Every row gives one point. Each copy is the shape, with its points in the same order, turned, moved and blurred by noise. Is it also mirrored, or only turned?

Shape, 6 rows:
[[-11 -20]
 [-18   2]
 [ 53  -3]
 [-43  31]
 [ 10  12]
 [  3 -20]]
Copy 1, 6 rows:
[[ 22   2]
 [  8  18]
 [-26 -37]
 [ -3  56]
 [-18   1]
 [ 18 -14]]
Copy 1 is: mirrored
Copy 2:
[[  2  28]
 [-22  23]
 [ 23 -30]
 [-60  29]
 [-14  -8]
 [ 12  17]]
Copy 2 is: mirrored

Shape (7 x 3):
[[-12  -9 -17]
 [ -4  53  35]
 [ 28 -39  -3]
 [  0 -13  -7]
 [ 10 -25  20]
 [  8  25  10]
 [-14  23  23]]
Copy 1, 7 rows:
[[-10  17  16]
 [ 20  -5 -57]
 [ 12 -22  45]
 [  0   4  18]
 [ 30  -6  24]
 [  3  -9 -22]
 [ 17  12 -26]]
Copy 1 is: only turned
Copy 2 (7 x 3):
[[  3  -2 -15]
 [-60 -26  31]
 [ 28  34  15]
 [  7   7  -3]
 [ 16   6  30]
 [-31   0  17]
 [-26 -24  19]]
Copy 2 is: only turned
Copy 3 (7 x 3):
[[-22  13   6]
 [ 30 -46  27]
 [ 10  49 -13]
 [ -8  20   4]
 [ 20  33  14]
 [ 16 -17   4]
 [ 12 -18  29]]
Copy 3 is: mirrored
Copy 4:
[[-22 -14   0]
 [ 28  18  56]
 [-14  22 -37]
 [-14   3  -8]
 [ 11  14 -23]
 [  2  23  28]
 [ 17   1  32]]
Copy 4 is: only turned

Shape:
[[ 28  18   5   4   2 -15]
 [-24 -28   0  15 -18  43]
 [  8   3 -28  -4   3 -28]
 [-39 -32   8  -8  -6  15]
 [  4  28  13   8  31  17]
 [  3   4  10   4  -2 -20]
 [-37 -14 -22 -23 -13  26]
 [ 12  23  12  29  27 -27]
 [-20 -43   2 -36 -10  35]
 [ 15  39  20  20  -5 -13]
 [-29   3  -9 -39  -8  -1]]
Copy 1:
[[ 14  27 -17  35 -10   9]
 [-22 -19  21 -33  17  10]
 [ 25  -4   6  35 -16   0]
 [  8 -30   3 -25  20  -9]
 [  5  25 -16 -11 -39   3]
 [  9   6 -14  19   2 -13]
 [  5 -52   6 -15  -7   9]
 [  9  40 -16  23 -23 -26]
 [ 20 -39  -5 -33  26  26]
 [-13  26 -31  28 -19 -10]
 [ 21 -47 -20  -1 -14  -2]]
Copy 1 is: mirrored
Copy 2 (11 x 6):
[[  5  26  -3   9 -15 -16]
 [-16 -31   9 -39   0  31]
 [-22  17 -19  20  15 -14]
 [-25 -44   9 -24   8  -6]
 [  4   6 -30 -26 -33 -19]
 [  7   2   4   6   0 -19]
 [-46 -41 -11  -6  -5  14]
 [ 26  24 -25  -8   3 -34]
 [-54 -40  28 -22 -14   5]
 [ 34  15 -15  10 -20 -13]
 [-37 -38  -8  16 -14 -15]]
Copy 2 is: mirrored
Copy 3:
[[ -7 -24 -10   6  16 -25]
 [ 41  38 -14  17 -12  19]
 [ -8 -31  25   6   4  -2]
 [  1  45   9  16  -3  25]
 [ -5  -2 -31 -28  19  -6]
 [-19  -4  -7  20   3  -8]
 [ 24  25  20   9  15  43]
 [-33 -19 -17 -18  -7 -19]
 [ 31  56  24  16  23  12]
 [-22 -25 -40   8  11 -13]
 [ -9  15  21  15  36  30]]
Copy 3 is: mirrored
Copy 4 (11 x 6):
[[ 19  30   6   1   8  15]
 [ 13 -60 -22  -1   0  14]
 [-19  35 -10   7  -2  14]
 [-11 -51  -9   4  17  -6]
 [ 22  -3  25  21  25  42]
 [ 10  13  -8  10  22   3]
 [-36 -41  -5 -10   8  21]
 [ 20  29  -1  43  22  23]
 [ -6 -54  14 -32  -1  -8]
 [ 30  25  -3   7  38  33]
 [-37 -14  10 -18  26   8]]
Copy 4 is: mirrored
